Every row gives one point. Examples show where two turns around zero, p and q, send a point. Where does a point land after both, in the order given? Backwards means that the second turn is done in reverse. Each puzzle has new turns, and all numbers are rounded.

Turn p:
[ 24 -26] -> [ 20 -29]
[-61  12] -> [-59  21]
[ 47 -14] -> [ 44 -21]
[-40  40] -> [-34  46]
[ 29 -11] -> [ 27 -15]
Turn q:
[ 10 -37] -> [ -1 -38]
[-20  44] -> [-7 48]
[22 46] -> [34 38]
[-13 -53] -> [-27 -47]
Where do these land?
p, then q backwards: [ 19 -18] -> [ 21 -15]
p, then q: [15 71] -> [43 58]
q, then p backwards: [-5 -8] -> [-6 -7]
q, then p: [ -6 -67] -> [-33 -58]
q, then p: [-24  22] -> [-13  30]

Turn p:
[-19  -3  -5  27] -> [-17  -5  -8  27]
[-43  61 -27  -5] -> [-37  52 -47  -3]
[-13 -25  11 -19] -> [-15 -23  12 -19]
[ 61   1 -29  -5] -> [ 66   0 -14  -6]
[ 14 -33  49   2] -> [  3 -23  56   1]
Turn q:
[ 11  41 -33  41] -> [  0  34 -42  41]
[ 9 18 13 16] -> [ 6 18  9 20]
[  0 -42  41 -56] -> [ 14 -33  50 -53]
[ 25 -43  22 -36] -> [ 33 -38  28 -30]
[-26  -1 -20  46] -> [-36  -6 -21  38]
[-5 49 -1 11] -> [-8 48 -7 12]
[-14 -23 -23 -21] -> [-11 -24 -17 -27]
Where do these land?
q, then p: [25 14  6 -2] -> [24 16  6  4]
q, then p backwards: [-25  12 -15   7] -> [-29  13  -6   0]
p, then q: [-38 -13 -18   0] -> [-33 -20 -18  -9]
q, then p: [  0 -38  15 -24] -> [  1 -30  27 -25]
p, then q: [ 76  22  24 -48] -> [ 77  37  30 -30]
p, then q backwards: [-50   6  36  27] -> [-52   8  23  36]
p, then q: [ 11  -3 -48  40] -> [ 12 -18 -46  38]

Turn p:
[-19   8  36  10 -11 -12   9 -36] -> [-25   6  37  -3 -10 -20  14 -27]
[ -1  11   0   0  29  -7 -17   7] -> [ -3   7  -4   3  28 -10 -19   6]
[ 29   0  -7 -15   1   1  -6  10] -> [ 32   4  -7  -5   1   3 -10   6]
[-26  -7  40  18  -4 -41  11   4] -> [-26 -18  37   7   1 -39  18  14]
[ 26 -19 -20  22   6   7 -15   3] -> [ 20 -16 -12  30   1  14 -19  -5]
[ 9 -2 -4  1 11 30  7 18] -> [10  3 -6  4 16 31  7  9]
[ 16  22  -9  -5  -7  11 -16  25] -> [ 16  27 -10   5  -2  10 -12  23]
[-38   9  17  35 -16 -31   3 -17] -> [-46  -1  19  22 -17 -34  12  -6]
[  1 -13  -9 -22  -1  19 -25  16] -> [  6  -4  -7 -17  -2  24 -27  17]
[  3  -9 -43 -44  -8  23  49 -30] -> [ 16  -7 -45 -45 -15  22  35 -37]
Turn q:
[  1 -20 -22  -8 -15   5   2  10] -> [  2 -21 -23  -9  -5  -1   3  15]
[-16   7  14 -17  -2  -3  22 -13] -> [ -9   9  12 -18 -11  -2  22 -14]
[ 31  13  16   8  -8  22 -12   3] -> [ 25  10   9   5  -8  26 -24   4]
[-23 -22 -66 -11  32  23  -3   8] -> [-27 -12 -60 -10  46   7  13  13]
[29 12 16 49 -3 -9 12  6] -> [34 10 19 47 -7  3  4  6]
[-22   5  21  -5  17 -16   3  19] -> [-24   9  28  -1   8 -12   8  12]
[16 13 12 13 -9  3  9 11] -> [ 18  12  11  11 -12   7   1  11]
[-27  -4  21 -12  -6  -5 -13 -76] -> [-21 -11   8 -12 -14  -2  -4 -80]
[-19  17 -53  -8  -7 -11  -2   2] -> [-14  15 -50  -3   0 -27   4   5]
[ -4  -7  18   2 -11   5 -13   9] -> [ -8 -10  14   2 -12   7 -13   7]
[ 35 -14  21 -11  13 -13  -5  20] -> [ 27 -11  30 -11  17  -5 -13  20]
Where do these land?
p, then q: [ 13 -27 -28   9 -19  11 -12 -20] -> [ 10 -29 -27   8 -18  15 -17 -16]
p, then q: [ 12  25  14 -28 -14 -31  15  -1] -> [ 24  18  16 -22 -12 -36   5   6]
p, then q: [  8  -8  20  20   2 -34  25   8] -> [ 15 -15  29  17   3 -19  28   6]
p, then q: [-19  -6  24  -8  17  17 -29  -1] -> [-33   3  19 -11  12  15 -22  -3]
q, then p: [-17 -17 -24 -33   7 -27  -5  19] -> [ -6 -26 -21 -26  12 -29  -2  24]
p, then q: [ 12  28  -5  32  34  35 -12  -8] -> [ -7  35  -8  34  27  27  -8 -25]
q, then p: [  8  17 -14  20 -19  30 -28   5] -> [ -6  17 -18  26 -17  25 -28   5]
p, then q: [ -2 -32  20  -6  19   2  -8  21] -> [ -8 -23  22  -8  23  15  -6  18]
q, then p: [-30   8 -31   0   1 -10  21 -22] -> [-15  -3 -33  -3  -7 -20  26 -21]
q, then p: [ 15  11  24  -7 -27   7  32  -1] -> [ 27  18  19 -10 -26  10  22   3]

Turn p:
[ -1   5 -33   9 -38  11  -4   8   0  26   7] -> [-18  17 -38  16 -18  10 -16   3  -6  21  -9]
[-36 -40   5 -14  -5   1  27   0 -18 -17  28] -> [-23 -39   4 -12 -25  -7  22  18 -33  -7  22]
[-32   4 -12  18 -40 -23 -13   2 -22  -6   6] -> [-23  22 -14  -2 -37 -27  -7  -8 -28  -9 -11]
[ -2 -29 -20   3  19  16   3   2  -5 -45  25] -> [ -6 -21  -6  -1 -10  24  19  21  -5 -49  14]
[  4 -29  21  18  11 -22 -48 -14  61   9 -21] -> [  7 -33  27  18  -2  -9 -57 -36  39 -18 -16]
[ 20 -14  -1 -17   4  41  16  41 -15 -39 -15] -> [ 16  -2  13 -16 -12  39  28  54   6  -7 -18]
[  1   6 -12 -24  -7 -26   3 -32 -12   4  -7] -> [  0  -2 -16 -25   5  -5  12 -38 -11   7  -3]
[  0  37  15  -2  34  17  28  -7   4   5 -31] -> [-4 18 31 -1 52  5 21  3  9 17 -5]
[ 21  15  39  10  15  -2  -5 -44 -10  38 -12] -> [ 32   8  26  24  26  -5  -1 -45  -8  28  14]
[ 21  44   7  23 -25 -24  40  19  10  27  -6] -> [  2  28 -21  25  15 -44  20   8  22  40 -21]
[ 16 -20  -8   9  24  -8 -40  24  13  27  -3] -> [ 28 -12  -9   7  12   3 -56   9   6 -10  -5]
[-12  22  -2 -34   9  18  -7   1  -6 -28  29] -> [-11  16   2 -34  -6  16  14  11   9 -13  39]
Turn q:
[ -2 -69  48   0 -40  20 -46 -36  22 -16 -13] -> [-15 -45   7  -4 -61   8 -40 -11  12 -73   3]
[ 11   3 -13  21  -9   2  31  -4 -10  -2   0] -> [  8   5  -4  18   6   5  30 -11   2   1 -19]
[ -6  21 -15 -17 -56 -11   8  -4  -7 -18  14] -> [ 28  32 -31 -11 -32  -3  20  17  -3 -10 -11]
[-26 -25   8 -18  11  -9  27   7   2 -16 -16] -> [-20 -16  13 -17   6 -22  14  16 -24 -13 -19]
[ 45  11  58 -15  15 -76  -2  -6 -16 -22  13] -> [ 70  -1  37 -13  27 -50  -1  -6   0 -34  42]
[-22   5  -7 -16  14  12  16  13   8 -12  29] -> [-16   2   3 -24   6  13  25  27  -4  12   9]
[  4   9  -3 -15  27  12  33   7   9  10  -4] -> [ -2  -4  24 -14  22   8  11   5  -4  25 -20]
[-18  17 -20   9  -6   6  11  33  24  34  -8] -> [-14   2  -4  17 -12  -7   0  20   6  52 -17]
[ 13 -23 -10   5  23 -26   1   8   3  -5  28] -> [  3 -28  -8 -10  20 -14  22  -7  11   3  27]
[ 15  10  18 -13   5  25  27   8 -10 -16  -9] -> [ 16   2  22   0  19  24   5  17 -12 -10 -23]
[  3  21   4  39  19  19   4  -2  -6 -21 -15] -> [-16  21  13  34  29  14   2   0  13 -14  -5]
[  3   2 -21   0  -1   7  -1  27 -29  -9   8] -> [  6   0 -30  10  19  13   9  13 -18   6   5]
[-20  20 -22  28   0  13 -39 -21 -10  63  -7] -> [-27  25 -13  27 -26  11 -32 -45  -3  45  17]
[  0  -1 -26  -8  -1   7 -69 -31  20  30 -21] -> [-22   7 -28 -15 -21   2 -65 -36  23  13   8]
Where do these land?
q, then p backwards: [ -4  21 -30   7  21 -18   2  46  32 -17 -25] -> [ -2  28  -7   9  11 -15  35  45  29  28  -8]
q, then p: [  0  22  23  18   3  -1   4  22 -36   6 -17] -> [ 28  29   8  28  11 -14   1   9 -18 -16   3]
q, then p: [ 26 -34  26  -4 -37 -21  25 -14 -16 -22   0] -> [ 27 -19  -4  -1 -22   5  52  -7  10 -20 -32]
q, then p backwards: [  1 -14 -28  -1 -30  14   2  -5   4  11  26] -> [ 22 -13 -19 -20 -34   6   8  -7  -1  -9  12]
q, then p: [  9  -9  35  -6  21  31  28  14  -1 -11  36] -> [ 16 -23  31  12  -8  14  21  44   0  15  21]
p, then q: [-27  18  -3   8  37 -43 -38 -20   4  22  12] -> [ -5  23  -8 -34  20 -17 -12 -22   8 -24  55]
q, then p: [-12   4   3  -3 -38  -2  40 -43 -23  -9  18] -> [ -7  21  -1  -5  -7   4  67 -11   2  23 -16]
q, then p backwards: [-14 -33 -49  15 -20  -7   8  12  48  15  17] -> [  7 -11 -12 -23 -50 -18  43   8  39  -5  14]
q, then p: [ -3 -33  -5 -27   3  -1  -7   3 -40 -10  -1] -> [ 13  -6 -14 -23  -6  23  16   4 -36 -23   3]
q, then p: [ 19  42  -6  -4  37 -19  -4  31  15  19  -6] -> [ 28  -3  -3   8  41 -19 -43   2  13  13  21]
q, then p backwards: [ -9   4  -5  -7   5  -6 -40   1   4 -17  18] -> [ -9  14 -14 -15   9   1 -16  11   8   1  35]
q, then p: [ 17  -6 -10  21   3  39 -17 -28 -16   1 -45] -> [-18  21  34  14   6  35 -12 -31  -9 -31 -13]
q, then p backwards: [ -3  19  48 -17  -4  34  -3 -19  26  13 -32] -> [-21 -10  25   7  -6  26 -48  18   9  -9 -41]

Turn p:
[-16  34 -15   0  11  13  63  -1 -33 -21  -4 -33  43  -9] -> [ -6  48 -12 -24   7  33  -8  32 -42  20 -25 -46  16 -10]
[-63 -41  16 -27  26 -55 -53  23  36  21  54  19   9   5] -> [-68 -48  41  -7  13 -74  41  -5  26  -2   6  17  41  13]
[ 20  18  29  44  18   9  53 -15 -38 -34  -1  33  -2 -41] -> [  7  46   5  34   4  19   4   4 -32 -39  -7 -43 -36 -53]
[ 25  44  32 -12  -4  29  -2   0 -13 -49  10  -5  27 -10] -> [ 13  38   6 -24  27  26 -23  36  14 -24   4   6   1 -42]
[-15 -43   2  22 -22  28 -52 -66  21  57   1 -14 -24  38] -> [  4 -54   9   5 -18  12 -29 -88  -7  10  42  38  31  17]
[  3  57   3  -4  59  14  19  40 -38 -18 -23 -11 -15 -10] -> [  2  40  14  12  44  -6 -44  45 -13   5 -32 -28 -40  15]
[ 13 -30  29  -7  21 -57   6  28  23  -4  39 -22 -16  34] -> [ 17 -17  30  13   2 -46  27  17  43   0  25 -41  34  20]
[ 14  71 -46  -2   0  10  29  20 -13  -1  -9  40  28  44] -> [  5  81  -8  11 -11  23  -1  37 -19  -5 -24  36   4  47]
[-10  35 -19  19  -9  15  35  53 -49 -66  23  -6 -30 -16] -> [-26  30 -19   0  16  28  -5  74 -14 -24  29 -46 -49  12]
[ 13  45  -4  -5  -9  31  54   5  20  -4   8  -3 -32 -42] -> [  8  39  19 -23   3  43  18  -2   7  15  -4 -24 -63  -3]
[-16 -35  27  -4 -65 -27 -46 -26  10  63 -39  -6 -13   7] -> [ 20 -78   8 -26 -68 -22 -15 -43  -4  -8  -4  36   8   3]
[-13 -44  -5  19 -30  20 -29 -42  56   3 -72   3   3  17] -> [  8 -56 -39   7 -22  40 -12 -67  28 -16 -36  27  22   6]
[ -5 -35 -13 -70  14   3   2  16 -19   4   6  26   4  29] -> [ 20 -26   0  -2  43 -18  43  27 -28   6  -6  32  19  27]
[ 39 -72  -5  52 -37  27 -52 -23  41  67 -25 -16  25 -28] -> [  7 -62 -23  40 -61  16 -16 -63  28  57  11  44  10 -54]
[ 13  -4 -32 -26  27 -62 -25 -13  -3 -18  30  -6  -7 -17] -> [ -7  19 -32 -17  20 -74  21  -5  16   4  20  -9   2   2]
Turn q:
[-44  22  20  33  -2  13 -31  69 -13   8  -3  19  36  37] -> [-12  -2  23   7 -11  38 -28  61 -37 -44  18  19  44  17]
[ 36 -43 -14 -18  26 -46 -14  20  32   4 -18  -9 -70  13] -> [-22 -48 -40  31  10 -58   0  -5  41 -24 -26  16 -34  21]
[-63  13 -14  20 -40  43 -21 -18  36  41  10  -9  37  46] -> [-16  16  38 -14 -51  31 -50   9  22  30  56  23  44  15]
[ -8   5  45 -17  55  22  44  11  -6   9 -12  58  20  18] -> [  3 -11  14  17  42  57  43   3 -21   9 -22  59  16   8]
[ 14   2   5  -3  27  13  13  42 -27  42 -63  20  54  22] -> [ 47 -26 -19  17   4  37   3  49 -16  12 -36  29  57  13]
[ 19  46  23 -27 -38 -46  17 -32  56 -23 -20  28  16 -14] -> [ 16  43  46 -13  39 -40  42   4  61  -2  -4   3  21 -19]
[ 35 -13  -7 -25  -8 -17 -12  -8 -11 -36  33 -37  -3  -3] -> [ 15 -11  -9 -33  11 -45   6 -18 -15  -6  15 -29 -32  14]
[ 20 -62  13  -8  17  -9  18  21   0  -4  -5  -9 -36 -57] -> [-13 -54 -44  12  23 -11  15 -19   1 -10 -16 -12 -27 -52]
[ 44 -58 -34  13  42 -35  -4   6  -8 -17  37   3   4 -40] -> [ 22 -16 -61  26  55 -23 -22 -39 -21 -16  11 -21 -30  -9]
[  9  43 -28  -7 -32  44 -42 -54  45 -17  25 -35 -53 -58] -> [-24  48   6 -57 -24  -2 -29 -15  66  15   4 -41 -77 -26]
[-34  35   3 -30 -19 -32 -25 -64  16 -12  18 -57 -15 -39] -> [-52  37  25 -56   4 -47 -14 -27  20  35 -11 -48  -4  -9]
[-32  19  22  76 -32  10 -28  -6 -44  46  -4  18  31  52] -> [ 16  13  66  44 -54  34 -53  12 -38  -8   0   0  46  15]
[ 50 -31  34 -41  14  10  38  21 -21   4  11  15  -6  -3] -> [ 33 -50  -5   2  27  -4  45   2 -26  12 -10  27 -33 -15]
[-50  15 -63  -4 -65  15 -18 -28 -15  -7  31 -13 -33 -26] -> [-33  65 -15 -24 -69 -27 -24 -13  -5  14  33 -14 -22 -34]
[-28 -18  18  62   9  37  30  40 -18  -5 -50   7  40  61] -> [ 17 -35   5  35 -39  73  19  14 -18 -32  13   5  69  31]
[ 22  18 -36  10  13 -35  26   4   2   1  35 -39 -35 -16] -> [-19  12 -27  29  13 -33  10   8   1  23  12 -48 -41  16]
[  9   7  13 -35  34  14  10 -24 -23 -33 -25  41  12   7] -> [ 22  18  -5 -24  20  21  39 -26 -13  -8 -39  37   4  13]
Where do these land?
q, then p: [-19 -21   4  14  54  32  41  -9  -3  -9 -50 -23  47  27] -> [ 17   4 -16  20  12  63   8 -10 -35  44  -9  26  59  -4]
p, then q backwards: [-27  -4  -9 -33  29 -35 -26 -17  34 -31  -7   3  43 -18] -> [-23  -6   5 -46  16 -45  -9 -12  20 -21 -46  -3  -4 -32]
q, then p: [ -2  -6  -5 -28   6 -34   3 -10 -10 -24 -45  57  37 -42] -> [  5  64 -35   4  18 -14   6   0  -5   5 -64   5 -10 -32]
q, then p: [-37  24  40  54  -8 -11  55  22  43  49   1 -12   9  30] -> [-51 -23  66  38 -30  43 -10  12   9  19   3 -23  41 -32]
p, then q: [-37  37 -31   3 -52  54   7 -50 -15  30 -62 -47 -45  29] -> [ 40  -4   9 -61 -81 -10 -34 -32 -15  10 -23  59 -43  38]
p, then q: [-24   2 -49  36  50 -31 -17  28  -8  17  47  21 -35  -3] -> [-69  21  33  56 -10 -16 -13  -5 -23   3  18 -15  24  37]
p, then q backwards: [ 48 -24  24  57  -8  53 -24  44 -18  31   2 -29 -26   0] -> [ 24 -24  -3  55 -21  36  10  14  25  81  38   1  -4   6]
q, then p: [ 14  41  -1 -38   7  45 -41  10  40 -12  42  -9 -29 -45] -> [ -8 -24  33 -33  57 -17  11   1  30   5   1   9 -62  49]
p, then q: [ 38  42 -27  18 -58  16 -28   4 -22 -31  47  20   1   2] -> [-13  61   6  -7   7   1   4  37 -15 -22  50  24 -58 -14]
p, then q backwards: [  8 -67 -24 -45  37 -21   3   0  46  29  10  14  38  12] -> [  4 -19  16 -45  14 -47  73 -26   7  15 -46   1  14  17]
q, then p: [-51  -9  31 -11 -35  71  -8  35  16 -60   4  22  35  12] -> [ -8   7  16 -40  58  46  60  48 -16 -21  23  25  -2 -42]
q, then p backwards: [-21  38  11 -25 -42 -35  31 -67   4 -16  -7  48 -44 -22] -> [ 19  36   6   2  38 -32  13 -19  51  31  39  54  33 -48]
p, then q: [ 11  21   5 -20 -14  10 -28 -13 -60  35  26 -30 -14 -13] -> [ -1  -1  14  -4  18 -43 -31  11 -51   2 -20  22 -42 -14]
q, then p backwards: [ 16 -16 -19  13 -30 -29  45   0 -44 -30  25 -32  32 -37] -> [ 21 -42  -4   5  16 -35  50 -42 -45  -7  26 -23  -4 -21]
p, then q: [ 13 -56  35  28  52 -30 -13   1  34   5   8  15  16  12] -> [  4 -13  14  33  40  13 -12 -36  28  -4  14 -51  50 -13]
q, then p: [ 44   0  21   0 -39 -30   0  32 -48 -11 -43 -30 -33  31] -> [ 47 -35 -41   6 -50  -1  11  44  12 -22  -8 -51   9   0]
p, then q: [ 27  -2  -7 -23  50 -25  -1 -11  10  31   1  13 -32  24] -> [ 15  -4  31  47  26 -19   5 -16  12   7 -23  -8   3  43]
